Every row gives one point. Each copy is the shape, with its points in the same order, stretched, turned, moved and blurred by noise. Some copies are also mirrored. Which?

Shape (7 x 2)
[[ 39  32]
 [ 38  15]
 [ 24 -26]
 [ 39  57]
 [  2  49]
 [-57 -41]
 [  4  35]]
Copy 1 (7 x 2)
[[ 16  49]
 [ 22  29]
 [ 38  -6]
 [  4  67]
 [-25  33]
 [-22 -63]
 [-18  26]]
Copy 1 is: only turned
Copy 2 (7 x 2)
[[ 22  32]
 [ 12  31]
 [-25  15]
 [ 52  37]
 [ 50   3]
 [-35 -73]
 [ 35   1]]
Copy 2 is: mirrored
Copy 3 (7 x 2)
[[  5  32]
 [ 20  12]
 [ 34 -29]
 [ -7  50]
 [-24  14]
 [-23 -84]
 [-15   7]]
Copy 3 is: only turned
Copy 4 (7 x 2)
[[ 24 -42]
 [ 25 -26]
 [ 36  13]
 [ -2 -49]
 [-19 -36]
 [ -5  73]
 [-14 -25]]
Copy 4 is: mirrored

Shape (9 x 3)
[[-17 -20 -14]
 [-24  26 -63]
 [ 21   7  90]
 [-15  35 -25]
 [ -4   2 -44]
 [ 79 -28  53]
 [ -6  11 -26]
 [-24  30   1]
 [ 43  -6  -3]]
Copy 1 (9 x 3)
[[-17   4 -10]
 [  0 -13 -69]
 [ 34 -48  87]
 [ 10 -37 -34]
 [  7   8 -39]
 [ 75  30  76]
 [  8  -6 -27]
 [  1 -44 -14]
 [ 42  18   8]]
Copy 1 is: mirrored
Copy 2 (9 x 3)
[[ 32   2 -20]
 [  6  37 -67]
 [-22 -34  77]
 [-13  26 -28]
 [ 15   6 -52]
 [-14 -88  27]
 [  3   9 -36]
 [ -4  23  -4]
 [ -8 -41 -18]]
Copy 2 is: mirrored
Copy 3 (9 x 3)
[[  9  24 -19]
 [-15 -20 -63]
 [ -4  15  76]
 [-22 -17 -29]
 [ 13  -3 -31]
 [ 69 -21  64]
 [ -2 -18 -25]
 [-26   0  -1]
 [ 46 -22   2]]
Copy 3 is: mirrored
Copy 4 (9 x 3)
[[-40 -18  24]
 [-51  33 -18]
 [ 45   5  85]
 [-28  39   5]
 [-42   5 -11]
 [ 62 -52  14]
 [-24  18   4]
 [-26  33  36]
 [ 14 -20 -10]]
Copy 4 is: only turned

Shape (12 x 6)
[[-25  35  50  68   8   0]
 [-32  23  36   8 -48   8]
 [ 34  -4  24  24  44 -33]
 [ -4  35  17 -33  43  19]
 [ 38  15   5  -8   1   2]
 [ 55   3 -44  34 -20  45]
 [-20 -51  -4  57 -12 -49]
 [ 40   0  38   7  13  -7]
 [ 63   0  -4 -32 -38  55]
 [  3 -25 -39 -36  46  18]
 [  6 -37 -47   8  -8  45]
 [ 37  52  -2   7 -25 -46]]
Copy 1 (12 x 6)
[[-72  10  34  51 -33   3]
 [-11  40  34  -1 -37  34]
 [-35 -33 -20  11  -7 -60]
 [  9 -24  51 -15  44 -30]
 [ 20 -12 -12  14   7 -25]
 [ 17 -23 -49  43  35  48]
 [-81  19 -60 -25 -51   6]
 [ -5 -39   2  17 -25 -36]
 [ 74 -37 -12   6  10  28]
 [ -1 -36 -20 -56  72 -11]
 [-10 -21 -37 -25  28  65]
 [ 20  48 -22  43  -7 -46]]
Copy 1 is: only turned
Copy 2 (12 x 6)
[[ -6  48 -20  21  67   4]
 [-40  39  -1 -32  18 -12]
 [ 59   3   0  -1  73   8]
 [ 58  23  67   1  10  -1]
 [ 47  22   8 -32  22   4]
 [ 48  22 -48 -37  -8  63]
 [-32 -39 -57  -9  70  32]
 [ 50  28   3 -28  54   5]
 [ 45  46   4 -84 -19  30]
 [ 58 -27  43 -13   3  46]
 [ 11  -9 -24 -33  -2  74]
 [ 38  15 -17 -22  13 -46]]
Copy 2 is: mirrored
